Rows are points. Each copy is the shape, with its points in the same order, stretched, turned, moved and blurred by noise. Is it also mirrored, or only turned?
In the rows, zero is written as 128.

Shape (8 x 2)
[[120 145]
 [139  62]
 [147 135]
 [156 108]
 [111 174]
 [144 167]
 [172 139]
 [127 144]]
Copy 1 (8 x 2)
[[119 149]
 [157  69]
 [144 144]
 [165 115]
 [ 93 170]
 [137 168]
 [167 142]
 [120 141]]
Copy 1 is: only turned
Copy 2 (8 x 2)
[[133 119]
 [ 72 182]
 [141 145]
 [122 169]
 [156 102]
 [168 127]
 [161 165]
 [138 127]]
Copy 2 is: mirrored

Shape (9 x 3)
[[147 158  87]
 [151 147 137]
 [ 94 119 157]
 [ 99 111 132]
 [134 112 120]
 [ 65 115 115]
 [158 129 130]
 [119 157 134]
 [122 155 194]]
Copy 1 (9 x 3)
[[120 155  88]
 [148 153 132]
 [113 158 184]
 [ 96 142 155]
 [119 123 126]
 [ 63 155 156]
 [149 139 121]
 [126 175 140]
 [167 194 194]]
Copy 1 is: only turned
Copy 2 (9 x 3)
[[119 152  91]
 [153 142 122]
 [120 115 174]
 [102 105 145]
 [124 112 120]
 [ 65 109 164]
 [151 126 106]
 [126 149 139]
 [167 143 181]]
Copy 2 is: only turned
Copy 3 (9 x 3)
[[155 169  76]
 [166 123 100]
 [ 99  94 138]
 [109 122 128]
 [141 140 122]
 [ 62 127 132]
 [175 143 116]
 [131 116  93]
 [142  59 109]]
Copy 3 is: mirrored

Shape (8 x 4)
[[127 150 136 149]
 [150 122  87 131]
 [168 102 113  90]
 [107 100  85 130]
 [ 77 128 123 155]
 [178 111 139  92]
 [111 138 101 137]
 [133 154 160  80]]
Copy 1 (8 x 4)
[[102 117 142 149]
 [156 128 116 145]
 [171 170 139 117]
 [125 113  89 105]
 [ 73  93 104 110]
 [160 180 166 128]
 [109 117 105 135]
 [ 95 196 148 136]]
Copy 1 is: only turned
Copy 2 (8 x 4)
[[112 139 135 119]
 [147  97 131 124]
 [187 126 136 118]
 [142  94 109 164]
 [102 126 112 167]
 [183 149 151 104]
 [123 117 111 134]
 [155 188 118  96]]
Copy 2 is: mirrored
Copy 3 (8 x 4)
[[131 140 139 150]
 [196 122 118 161]
 [209  96 106 108]
 [173 105  77 165]
 [102 126  95 163]
 [191 101 130  94]
 [153 136 104 155]
 [138 139 113  69]]
Copy 3 is: only turned
